Every row gives one point. The ring and each string are closed loops that go straight from each point to the next, and from the last back to the first. Before rounding, they use only three directions, however many columns there are. Count how often each string passes through the ring. Passing back the other way cancels.
(in the rows, 128 means zero)

Ring, 7 rows:
[[164 110 108]
 [158 139 119]
 [125 148 134]
 [ 98 125 136]
 [ 93 104 129]
 [111  79 113]
 [145  83 104]]
String (9 x 3):
[[135  93  93]
 [144  89  83]
 [132 110 107]
 [142 101 130]
 [161  85 119]
 [164  72 102]
 [144  79  79]
 [129  98  89]
 [129 108 112]]
Times through: 1
String, 9 rows:
[[107  79  89]
 [106  57 102]
 [110  62 126]
 [ 99  66 123]
 [ 78  75 101]
 [ 96  98  97]
 [115 105 110]
 [120 100 117]
 [114  95 102]]
Times through: 0

Ring (8 x 8):
[[195 120 126  99 130 123 146 133]
 [192 166 141  97 136 116 143 133]
 [153 189 151 108 143 114 142 126]
 [102 176 155 125 148 117 147 114]
 [ 75 141 156 135 148 123 153 106]
 [ 82  94 149 135 142 129 159 104]
 [111  74 137 127 136 131 159 110]
 [171  88 122 109 130 128 151 126]]
String:
[[234 191 157  78 135 110 142 139]
 [215 172 182  79 137 111 153 127]
 [178 147 171  95 138 117 155 121]
 [222 152 172  79 134 114 153 129]
 [238 142 139  81 128 117 145 139]
 [226 130 144  84 129 119 149 134]
 [198 128 170  89 134 118 157 123]
 [163 129 136 108 135 122 148 125]
 [164 130 121 111 134 123 144 130]
 [164 134 142 107 136 121 149 124]
 [168 139 168  99 138 118 155 119]
 [145 135 133 115 138 122 147 124]
 [166 149 107 114 135 122 137 135]
 [208 177 125  94 134 115 136 141]]
Times through: 1

Ring, 6 rows:
[[186 117  90 145 134 129 131  96 119 146 126]
 [172 197 102 143 116 134 113 127 126 127 169]
 [144 218 114 133 101 128 106 146 121 111 178]
 [114 159 118 118  99 110 115 145 103 106 141]
 [114  72 118 126 117 113 140 107 104 123  94]
 [154  61 102 140 134 124 145  85 113 143  93]]
String:
[[169  43  96 146 143 127 151  72 115 153  85]
 [165  37  89 133 138 110 145  85 100 148  80]
 [164  61  85 123 130 100 134 103  92 140  91]
 [123  97 120 135 118 125 138 106 115 125 110]
 [ 96  84 138 141 116 135 148  97 124 120 102]
 [101  29 129 136 125 125 157  83 113 130  71]
 [107  51 132 145 126 137 157  81 124 131  85]
 [122  91 128 147 123 140 147  91 128 130 108]
 [181  54  91 149 145 130 148  72 117 156  92]
 [237  76  54 141 152 112 131  83 102 169 106]
 [197 118  75 132 132 111 122 109 103 145 126]
 [155 123 106 142 124 130 132 104 120 134 127]
 [142 107 117 149 126 140 141  93 128 134 118]]
Times through: 2

Ring, 6 rows:
[[181 136 132  89 154 124 112 139 151  86 140 114 135 132]
 [159 180  90 105 154 120 113 162 141 109 147 130 126 115]
 [110 184  90 129 146 127 112 179 127 142 132 142 120  89]
 [ 88 106 144 140 138 152 105 156 123 163  97 114 122  89]
 [127  23 181 127 142 175  97 110 135 159  81  65 129 118]
 [175  60 179  94 149 148 105 111 151 100 111  81 138 138]]
String, 18 rows:
[[140 157  62 131 155 146 105 156 131 165 131 106 115 107]
 [140 222  40 123 156 120 113 183 132 140 155 142 116  99]
 [136 233  58 115 153 108 117 191 133 118 158 159 121  96]
 [126 203 118 106 145 104 120 185 136  92 146 165 130  96]
 [129 151 123 115 146 128 112 161 135 121 128 130 127 104]
 [131 130 110 125 149 144 106 151 133 147 120 109 123 106]
 [126 130 118 124 147 142 107 153 132 143 118 113 124 104]
 [110 135  99 138 146 150 105 158 126 169 114 111 118  95]
 [ 80 145  97 152 142 150 106 172 117 185 107 123 114  79]
 [ 50 168 134 148 132 129 114 194 114 156 107 161 121  62]
 [ 88 149 156 125 136 125 114 176 127 122 114 150 129  84]
 [108 127 142 125 141 138 109 159 130 136 112 125 127  96]
 [122 105 119 132 147 156 103 143 130 163 108  97 121 105]
 [ 84 143  99 150 142 150 106 170 118 182 108 122 115  81]
 [ 70 201  95 144 139 123 115 199 117 155 124 163 117  67]
 [ 94 206 115 123 140 109 119 195 127 115 136 171 126  80]
 [122 161 127 115 145 123 113 168 134 116 129 139 128  99]
 [133 142 105 122 149 139 108 155 133 141 125 115 123 106]]
Times through: 3
String:
[[116 238  86 114 147  99 121 201 131 104 154 177 125  86]
 [128 195 111 109 146 110 117 180 136 101 143 156 129  98]
 [128 197 109 110 147 110 117 181 135 102 144 156 128  98]
 [120 222  79 119 148 109 118 192 131 119 149 162 122  90]
 [ 99 235  48 138 148 117 115 202 121 153 145 162 114  77]
 [ 90 189  79 143 144 132 111 187 120 163 126 144 115  79]
 [ 66 183 107 146 137 129 113 193 116 159 117 157 118  68]
 [ 74 161 148 132 134 124 115 184 122 131 113 157 127  75]
 [117 129 152 116 141 131 111 158 134 118 116 129 130 101]
 [121 106 128 129 145 152 104 144 131 154 108 101 123 105]
 [ 98 110 106 148 144 162 102 152 121 189 100  99 115  92]
 [ 86 151  97 148 142 146 107 173 119 177 111 126 115  81]
 [100 169  80 142 146 140 108 175 122 170 122 129 115  85]
 [ 99 235  54 136 148 115 116 202 122 148 146 164 115  77]]
Times through: 1
